Each row of a before or after table is a point. One or more steps were done to the points. Then noise was added and the rows were shuffled. The steps act on how far a point lies along the listed directions, d1 being the first. What was done? A step turns or swaps two directions, mirrors them in a line or flattens them onto one, adds a multiple of one to another, or multiplies one. Angles are multiples of 10 degrees, from the lower direction toward the higher: turns from -170 to 170, lines from 10 to 170 but not 90. Use the fewest steps. Two steps may share a direction if one is a turn and the other turns, adds or multiplies; they go together, in the order done. Otherwise the lowest direction goes first.
(in the rows, 128 means zero)

Directions:
(1): [114 162]
(2): [ 94 114]
Before (10 x 2):
[[123 180]
 [118 122]
 [142 163]
 [144 135]
 [118 141]
 [107 151]
 [116 113]
 [161  99]
 [ 88 170]
 [113  84]]
After, 10 rows:
[[146 139]
 [ 75 138]
 [136 138]
 [156  94]
 [ 92 118]
 [116 141]
 [173 141]
 [120 114]
 [108 152]
 [ 88 170]]
Steps: mirror d1 and d2 in the line at 20 degrees

Directions:
(1): [153 103  92 141]
(2): [ 90  94 121 118]
(3): [104 158  95 140]
Before:
[[133 125 149 112]
 [179 143 135 156]
 [ 84 105 103 132]
 [162 145 108 144]
 [152 120 110 138]
 [128 167 103 133]
 [ 98 118 146 121]
 [158  86 195 105]
 [115 146  92 127]
 [122  83 150 138]
 [ 80 120 134 100]
 [ 88 102 153 131]
 [183 133 175 122]]
After, 13 rows:
[[ 82 107 106 133]
 [167  80 187 111]
 [128 168 102 135]
 [ 89 109 122 104]
 [103 111 136 127]
 [112 150  98 126]
 [ 93  95 143 134]
 [120  86 154 138]
 [175 148 143 155]
 [153 151 116 139]
 [187 129 171 123]
 [138 119 142 114]
 [145 129 122 133]]
Steps: multiply d1 by 0.4

Directions:
(1): [140 104 160 110 157 161 160 149 154]
(2): [114  94  78 146 129 171 132 121 122]
(3): [ 81 140 131 153 144 113 161 101 158]
(4): [141 169 140 151  89 167 151 128 128]
Before:
[[109 124 117 148 110 164 146 124 161]
 [117 120  99 152 109 113  91 123 113]
 [125 121 181  95 163  83 143 142 143]
 [164  87 156  95 152 141 137 146 132]
 [ 90 134  91 144 146 145 124 116 119]
 [142 133 101 110 123  79  75 149 107]
 [124 118 157  99 155 110 127 139 138]
 [ 88 195 183 142 130  95 168 115 160]]
After:
[[138 153 162 115 146 162 142 148 135]
 [115 126 136 139 119 157 151 128 169]
 [100 203 112 172  72 140 134 104 111]
 [136 130  78 145  84 138  99 124  77]
 [131 120  97 126 107 144  98 130 103]
 [131  71  85 129 132 147 114 116 110]
 [153 138 131  95 138  76  85 159 118]
 [143 129 174 117 133 105 119 150 140]]
Steps: swap d1 and d2; swap d3 and d4

Directions:
(1): [115 150 120 107 163 113 108 151 141 195 135 126]
(2): [103 127  72 134 162 121 128 101 131 103 170 121]
(3): [163 101 119 141 156 158  71 110 141 128 104 135]
(4): [ 73  73 130 151 108 138 114 131 110 154 130 124]
Before (14 x 12):
[[136 140  95 122 164 135 120 105 139 143 117 124]
 [155 121 108 119 134 149 106 121 144 128 112 132]
 [114 123 118 127 144 130 117 133 116 131 139 136]
 [135 108 103 143 174 142  97 110 134 106 150 131]
 [134 106 137 145  83 155 136 115 120  81 112 134]
 [138 121 153 113 115 124 117 167 138 176 104 129]
 [133 130 137 133  91 131 151 123 125  89 101 123]
 [144 150 159 116 129 122 136 171 140 191 103 136]
 [122 159 146 108 144 109 123 155 124 196 110 129]
 [113 142 159 102 112 125 130 163 129 186 117 120]
 [144 150 167 104 109 113 134 152 141 169 120 134]
 [145 135 103 122 170 140  86 123 142 127 123 129]
 [ 96 114  91 149 168 131 103 114 128 135 132 124]
 [131 142 131 129 133 128 140 122 132 119 127 137]]
After:
[[188 101  93 140 200 175  19 101 157 122  94 138]
 [174  78  92 158 204 176  33  91 149 105 124 138]
 [126 145 133 128 128 124 149 123 129 115 129 135]
 [190  95  99 133 160 179  52 103 157 125  89 138]
 [128 161 172  98  93  99 163 159 134 166 132 130]
 [110 168 149 103 134  98 143 160 119 196 118 126]
 [139 102 135 145  88 159 127 114 124  83 109 134]
 [160 120  90 132 179 154  86  92 147 139 102 128]
 [117 121 117 127 149 132 111 133 118 132 137 136]
 [121 139 140 129  80 120 172 128 120  88 108 121]
 [116  99  84 155 190 148  64 105 137 141 118 128]
 [134 155 162 113 120 114 151 175 136 189 109 133]
 [141 121 152 113 119 124 112 167 140 178 103 128]
 [ 90 160 165  93  96 106 166 175 123 190 132 115]]
Steps: add 0.3 times d4 to d1; multiply d3 by 3
